Rows are points. Each copy is the shape, with its points in the same order, turned, moved and blurred by noise. Some copies are also mirrored. Which?

Shape, 6 rows:
[[-1.43  2.20  1.07]
 [ 0.59 -2.14 -1.85]
 [ 0.39  0.71 -0.23]
 [-1.26 -0.23  1.32]
 [ 1.22 -2.45 -0.65]
 [ 0.44 -0.57  0.69]]
Copy 1, 6 rows:
[[-0.55 -2.47 -1.55]
 [ 0.80  2.73  0.61]
 [ 1.52 -0.54 -0.55]
 [-0.64 -1.34  0.56]
 [ 1.31  1.67  1.45]
 [ 0.73 -0.54  0.45]]
Copy 1 is: mirrored
Copy 2:
[[ 1.45 -0.91 -2.59]
 [-2.61  1.04  1.24]
 [ 0.39  0.79 -0.59]
 [-0.34 -2.06 -1.12]
 [-1.59  0.12  1.80]
 [-0.02 -0.95  0.36]]
Copy 2 is: mirrored
Copy 3, 6 rows:
[[-1.85  2.98 -0.22]
 [ 1.01 -1.81 -0.66]
 [ 0.23  1.30  0.11]
 [-2.19  0.68  0.32]
 [ 0.69 -1.92  0.71]
 [-0.51  0.13  1.01]]
Copy 3 is: only turned

Shape (9 x 6):
[[-0.68 -1.51 -1.35  0.46  1.52  0.45]
 [-1.23 -0.91 -0.34  0.09  2.24 -0.73]
 [ 1.28  1.67 -0.71  1.09  0.45 -0.04]
 [-1.16 -2.09 -1.57 -1.90  0.42 -1.68]
 [ 2.79  1.58 -0.75 -1.06  0.94  0.28]
 [-1.04 -1.20 -2.09 -1.61 -0.62 -1.05]
 [ 1.85  0.24 -0.52 -0.27  0.10  1.04]
 [ 1.94  1.71  0.93 -1.76 -1.78  0.93]
 [ 1.09  2.27 -0.78 -1.62 -0.10  1.50]]
Copy 1:
[[ 1.30  0.13 -1.62 -0.93 -0.97 -1.29]
 [ 2.35  0.05 -1.15 -1.17  0.68 -0.71]
 [-0.32 -1.06 -1.00  0.80 -0.52  1.75]
 [ 2.14  0.43  0.84 -3.02 -1.17 -0.63]
 [-1.10  0.15 -1.41 -0.94 -0.97  2.97]
 [ 1.48  0.76  1.33 -1.85 -2.01 -0.46]
 [-1.43  0.00 -1.02 -0.73 -0.96  0.85]
 [-3.21  0.58  1.07 -0.42 -0.34  1.94]
 [-1.30  1.66 -0.21  0.55 -0.54  1.99]]
Copy 1 is: only turned
Copy 2 (9 x 6):
[[ 0.71 -0.34 -1.15 -0.37 -0.84  1.67]
 [ 1.33 -1.17  0.26  0.25 -1.06  1.33]
 [-1.12  1.48 -0.20  1.57  0.26 -0.17]
 [ 3.36 -0.80 -1.52 -0.31 -1.20 -0.62]
 [ 0.06  3.29  0.36  1.02 -0.53 -0.66]
 [ 2.80 -0.24 -2.03 -0.11  0.27 -0.87]
 [-0.50  2.26 -0.68 -0.30 -0.69 -0.44]
 [-0.59  2.47  0.32 -0.82  0.62 -3.16]
 [ 0.11  2.93  0.48 -0.41  1.33 -0.90]]
Copy 2 is: only turned
Copy 3, 9 rows:
[[ 1.83 -1.28  0.35  1.24  0.80  0.19]
 [ 0.49 -0.94  1.27  2.14  1.40  0.04]
 [-1.45 -0.87 -1.57  0.44  0.13  0.55]
 [ 1.23 -0.35  3.05 -0.37  1.64  0.62]
 [-1.32  1.17 -1.91 -0.57  1.66  1.17]
 [ 1.03 -0.52  2.45 -1.08  0.46  1.26]
 [ 0.09  0.65 -1.55 -0.38  0.23  0.38]
 [-1.45  2.62 -1.09 -1.07 -1.29  0.36]
 [-0.74  1.47 -1.33 -0.13 -0.56  2.34]]
Copy 3 is: only turned

Shape (11 x 8):
[[ 1.56  0.70 -1.27  0.80  1.64 -1.24 -1.47 -0.10]
 [-0.55  2.30 -3.26  1.31 -0.24 -0.48 -2.93  2.43]
 [ 0.01  0.43  1.03 -1.91 -1.06  1.62  0.55  1.15]
 [ 1.87 -0.59  0.84  0.40 -0.69 -0.50 -0.61  0.17]
 [-0.41  1.19 -1.53  1.22  2.00 -0.07 -2.73  1.78]
 [-1.88 -1.03  0.25 -0.98 -2.24  1.23  1.10 -0.38]
 [-0.58  0.59  1.14  0.86 -1.02  0.94  1.18  0.90]
 [ 2.22 -1.03  0.07  0.59  0.52  1.23  0.37 -0.76]
 [-0.29 -1.56  0.65 -0.88 -0.84  0.60  1.68  2.19]
 [-0.21  0.15  0.74 -0.71 -0.13 -0.39  0.83  0.31]
 [ 2.05  0.07 -0.67  0.16  0.18  0.10  1.59 -0.81]]
Copy 1:
[[ 0.76 -0.63 -0.91 -0.61 -0.40  0.62  1.72  2.62]
 [ 1.62 -1.18 -0.65 -4.44  1.33 -1.79  1.97  1.89]
 [ 0.65  0.15  0.78 -0.66 -2.48 -1.73 -2.27 -0.05]
 [ 1.01 -1.40  0.52  0.94 -1.65 -1.25  0.52  1.45]
 [ 0.18 -0.73 -1.99 -2.23  1.19 -1.15  0.99  2.62]
 [ 0.51  0.06  1.92  0.15 -0.76 -2.07 -0.94 -2.36]
 [-0.78 -0.22  2.02 -0.57 -1.12 -2.24 -0.70  0.72]
 [ 1.26  0.94  0.91  1.72 -1.49 -0.98  0.49  1.43]
 [ 0.95 -0.80  1.82  0.52 -0.70 -1.01 -2.77 -0.02]
 [-0.30 -0.29  0.72 -0.30 -1.44 -0.41 -0.72 -0.14]
 [ 0.93  0.83  1.78  0.42 -1.80  0.70  0.86  1.31]]
Copy 1 is: mirrored
Copy 2, 11 rows:
[[-0.83 -0.73 -0.54 -1.22  1.93  0.13 -2.50 -0.69]
 [-3.45 -2.06 -3.33 -1.90  1.23 -1.68 -0.63  0.04]
 [-0.07  0.77 -0.30  0.58 -0.68 -0.57  1.83 -2.45]
 [-0.03  1.07  0.47 -1.99 -0.29 -0.02 -1.00 -1.23]
 [-2.79 -1.32 -2.62 -0.41  1.07  0.52 -1.89 -0.19]
 [-0.10 -0.34  1.37  0.71 -2.36 -1.44  1.89 -0.39]
 [-1.23  1.27  0.24  0.58 -1.78 -1.54 -0.18 -1.31]
 [-0.97  0.49  2.28 -0.71  0.47  0.54 -1.05 -2.12]
 [-0.77  2.14  0.65  0.43 -0.52 -0.35  1.89 -0.24]
 [ 0.37  0.82  0.01  0.53 -0.30 -0.95 -0.13 -0.76]
 [-0.29  0.60  2.13 -0.35  1.31 -1.29 -1.08 -1.71]]
Copy 2 is: mirrored

Shape (14 x 11):
[[ 1.90  0.18  1.90 -0.47 -0.07  0.33  2.33 -1.29  0.31 -2.15  0.76]
 [-1.06 -2.42 -1.70 -0.26 -1.81  1.12  1.52  0.98 -1.66  1.01 -0.57]
 [-0.17 -2.17  1.52  0.29  1.99 -1.51  0.00 -0.25  0.93 -0.25  1.78]
 [ 2.18 -1.31 -1.85 -0.86 -1.65  0.27  0.63 -2.17 -0.98  1.46 -1.77]
 [-1.33 -1.45 -1.12  0.59  1.64  1.09  0.02 -0.66  0.16  0.05  0.32]
 [-0.83  1.38 -2.00  0.59  1.28 -1.83  1.68  0.42  0.64 -1.62  2.05]
 [ 0.84  1.24 -0.65 -1.71  0.48 -2.49  1.90  0.97  1.33  1.06 -0.89]
 [-0.01  0.24  0.55 -1.50 -0.77  0.54 -1.53 -0.93  1.97 -1.46  2.08]
 [-0.15  1.41  0.37  1.50 -0.67 -2.35  0.19  2.00  0.60  0.48 -0.64]
 [ 0.55 -0.86 -2.02 -1.49 -0.66  1.08 -0.32  0.47  1.12  0.00 -1.11]
 [ 2.35 -2.02 -1.22  1.68 -1.09  0.32  0.22 -0.67  1.71  0.59 -1.66]
 [ 1.36  0.43  1.82  1.93  1.27 -0.92  1.84 -0.75  2.07  0.94  0.07]
 [-0.81  0.08 -0.05  1.46 -0.36 -1.51 -0.41 -0.08 -0.34 -1.34 -1.85]
 [-0.03 -0.07 -1.14 -0.59  0.57  0.55 -1.06  1.35 -1.50 -1.40  2.12]]
Copy 1 (14 x 11):
[[ 0.28 -1.55  0.03 -2.75 -1.33  1.84  2.11  0.87 -0.25 -1.83 -0.64]
 [ 0.87  3.49 -0.87  1.20 -0.27  1.63 -0.64  0.43  0.74 -0.56 -0.09]
 [ 0.49 -1.20 -0.08  0.20 -0.48 -1.76  2.83 -0.62  0.63 -0.03 -1.08]
 [ 1.20  0.87 -0.78 -0.10  0.12  3.35 -0.11  2.73  0.58  2.16 -0.73]
 [ 0.05 -0.31 -1.49  1.36 -0.05  0.44  0.97 -0.71 -0.09  0.20  1.42]
 [-3.99 -0.68 -0.27  0.43 -1.69 -0.16  1.76  0.62  1.02 -1.19  0.72]
 [-1.78 -0.14 -0.53  0.56 -0.46 -0.50  1.09  4.33 -0.30 -1.03 -1.57]
 [ 0.11 -1.96 -1.14 -2.40 -1.53 -1.40 -0.69  0.46  1.19  0.11  0.56]
 [-1.94  0.04  2.36  0.89 -1.07 -0.98 -0.35  1.81 -1.15 -0.86 -1.31]
 [-0.04 -0.07 -2.42  0.49 -0.19  0.95 -1.65  1.51  0.20  0.02 -0.58]
 [ 0.97 -1.51  0.48  1.30  0.65  2.57 -1.07  0.75  0.64  0.67 -1.76]
 [-0.10 -2.47  2.10  0.20  0.97  0.32  2.05  1.53 -0.74 -1.30 -0.61]
 [-0.56 -0.33  0.96  1.49 -2.92  0.51 -0.15  0.46 -1.54  0.49 -0.51]
 [-2.34  1.14 -1.75 -1.38 -1.05 -0.59  0.18 -1.30 -0.05  0.47 -0.06]]
Copy 1 is: only turned
Copy 2, 14 rows:
[[-0.23  0.31 -1.75 -2.57 -0.68 -0.02 -1.64  2.74  0.80 -0.15 -1.23]
 [ 1.12  1.73  1.69 -0.07  0.05 -0.42  2.18 -0.92  1.31  0.87 -3.37]
 [ 0.63 -0.14  0.86  0.73  0.99 -1.55 -1.29  2.75 -1.42 -0.25 -0.28]
 [-0.58  0.85  3.27 -1.47 -0.97  0.97  0.92  0.46  3.55 -0.18 -1.25]
 [-1.04  1.76  0.65  1.11  0.76 -1.56  0.49  0.48  0.62  0.49 -0.26]
 [ 1.54  2.06 -0.74  0.32  0.05 -0.24 -3.08 -1.00 -0.31  0.54  0.37]
 [ 4.01  0.23  0.24 -0.57 -0.36  0.67 -0.73  0.70  2.18 -0.30  1.11]
 [-0.85  0.67 -0.67 -0.02 -0.85  1.33  0.04  1.46 -1.27 -2.44  0.48]
 [ 2.79 -1.73  0.24 -1.14  0.70 -0.69 -0.17 -1.75  0.11 -0.55  0.58]
 [ 0.56  1.35  0.60  0.29 -2.17  0.06  1.85  0.26  1.54 -0.74 -0.03]
 [-0.45 -0.42  2.33 -1.03 -1.66 -2.42  0.39  0.26  2.16 -1.78 -0.79]
 [ 0.84 -0.63 -0.17 -2.04  1.70 -2.62 -1.53  1.52  1.32 -1.39  1.00]
 [-0.02 -2.08  0.30  0.47 -0.02 -0.28 -0.52 -1.29  1.03  0.44 -0.74]
 [ 0.01  1.89  0.28 -0.60 -1.09  0.46  0.40 -0.22 -2.13  1.53  0.12]]
Copy 2 is: only turned
Copy 3 (14 x 11):
[[ 1.25  1.10  0.44  0.01  1.63 -2.08  2.22 -1.44 -2.14 -1.56  0.08]
 [ 1.24 -0.83  1.77  1.12 -1.27 -0.11  0.37 -0.33  0.09  2.73 -1.89]
 [-0.09 -0.37 -0.36  0.87 -0.55 -2.71  2.93 -0.27  1.84 -2.33  0.14]
 [ 1.05  0.14  0.29  1.53  0.80  2.30 -0.81 -1.28 -0.06  0.90  0.48]
 [-0.23 -0.55  1.75 -0.72 -0.77 -1.00  1.07 -0.40  2.32  0.20  0.76]
 [ 0.64 -1.27  1.57 -2.28  1.48 -1.07  2.57  2.26  0.54 -1.90 -1.27]
 [-0.25 -2.10  1.16  0.17  0.55  1.16  1.14  0.10 -1.35 -3.54 -1.36]
 [-2.18  0.79 -1.03 -0.87  1.47 -2.37  0.19 -0.29 -0.47 -0.80 -0.61]
 [ 0.46 -1.12 -1.05 -1.26 -1.96  0.47  1.53  1.54 -0.84 -2.21 -1.17]
 [-0.47 -1.29  1.22 -0.46 -0.05 -0.18 -1.66 -0.65 -0.11 -0.05 -0.55]
 [ 2.02 -0.55 -1.09 -0.66 -0.53  0.59 -0.87 -2.51  0.94 -0.65  0.01]
 [ 1.18  0.68 -0.36 -0.93 -0.86  0.09  2.74 -1.74  0.03 -3.63 -0.26]
 [ 0.92 -2.21 -1.11 -1.24 -1.16 -0.17  1.66  0.92 -0.75 -0.11  1.09]
 [ 0.03  0.71  1.53 -0.21  0.43 -2.71  0.05  2.83  0.37 -0.28 -0.44]]
Copy 3 is: only turned
